Rows are points. Each copy is the shape, with its points in the same order, stretched, turned, moved and blurred by noise. Some copies are also mirrored. Which?
In the rows, zero is written as 128.

Shape:
[[129 102]
 [102 144]
 [ 87 127]
 [ 68  56]
 [122 122]
 [136 119]
 [165 171]
 [120 165]]
Copy 1:
[[134 104]
 [156 135]
 [172 119]
 [176  40]
 [139 122]
 [125 118]
 [106 181]
 [151 168]]
Copy 1 is: mirrored
Copy 2 (8 x 2):
[[145 128]
 [135  92]
 [165  87]
 [237 112]
 [132 108]
 [127 122]
 [ 49 117]
 [101  93]]
Copy 2 is: only turned
Copy 3:
[[127 109]
 [112 142]
 [ 97 139]
 [ 76  76]
 [115 127]
 [140 129]
 [156 153]
 [122 166]]
Copy 3 is: only turned
Copy 4:
[[145 138]
 [116 120]
 [133 106]
 [199  85]
 [131 137]
 [128 146]
 [ 78 173]
 [ 94 136]]
Copy 4 is: only turned

Shape, 9 rows:
[[117 102 116  82]
 [144 143 105 106]
 [140 112 132  93]
 [146 123 194 165]
 [ 92 128 103 103]
 [ 91 113 167  71]
 [ 91 119 128 160]
 [139  97 106 114]
 [127 108 115 182]]
Copy 1:
[[195  98 146 112]
 [135  95 156 115]
 [163 114 172 124]
 [ 84 180 151 190]
 [169  93 103 104]
 [187 135 132 106]
 [132 128  73 160]
 [175  99 158 139]
 [117 117 104 186]]
Copy 1 is: mirrored
Copy 2, 9 rows:
[[179 137 108 129]
 [169 143 167 116]
 [156 125 132  92]
 [ 40  68 152  63]
 [157 138 114 169]
 [129 157  72 123]
 [ 90  80 119 167]
 [169 101 139 111]
 [ 95  58 155 137]]
Copy 2 is: only turned

Shape (11 x 6):
[[136  70 163  81 147 107]
 [ 86  80  98 158 107 137]
 [154 132 136  76 114 131]
 [148 154  92 134  87 168]
 [125 153 159 115  85 134]
 [150 133 101 149 125 161]
 [ 78 134 149  96 150 164]
 [140 146 126 119 107 104]
 [146  83 110 147 136 148]
 [143  83 122 151 168 147]
 [153 151 123 139 134 134]]
Copy 1 (11 x 6):
[[ 67 159 185 139 156  99]
 [154  88 143 189 147 210]
 [108 123 151  95 128  85]
 [188  81 139 117 124 132]
 [133 130 124  67 119 152]
 [176 114 149 144 134 108]
 [104 123 120 154  65 125]
 [136 130 106  97 152 125]
 [154 124 183 174 155 120]
 [140 150 180 185 150  97]
 [154 140 119 120 141  91]]
Copy 1 is: mirrored
Copy 2, 11 rows:
[[ 96  92 155  79 168 189]
 [ 63  82 102  91  33 144]
 [162 130 168 131 139 174]
 [166 136 135 168  54 152]
 [157  99 155 139 124 108]
 [131 137 119 155  72 165]
 [ 77  86 195 120 127 124]
 [156 143 121 124 110 142]
 [ 95 112 107 121  81 188]
 [ 72 111 109 122 102 187]
 [146 147 117 150 110 150]]
Copy 2 is: only turned
Copy 3, 11 rows:
[[ 94 218 120 175 157  82]
 [204 194 162 116 121 169]
 [150 131 108 173 135  97]
 [240  90 116 127 118 156]
 [137 110  85 145  86 114]
 [217 112 119 121 145 170]
 [140 126  85 189  98 173]
 [143 105 137 142 123 100]
 [194 183 135 119 162 156]
 [175 182 131 122 173 169]
 [164  93 116 133 141 143]]
Copy 3 is: mirrored
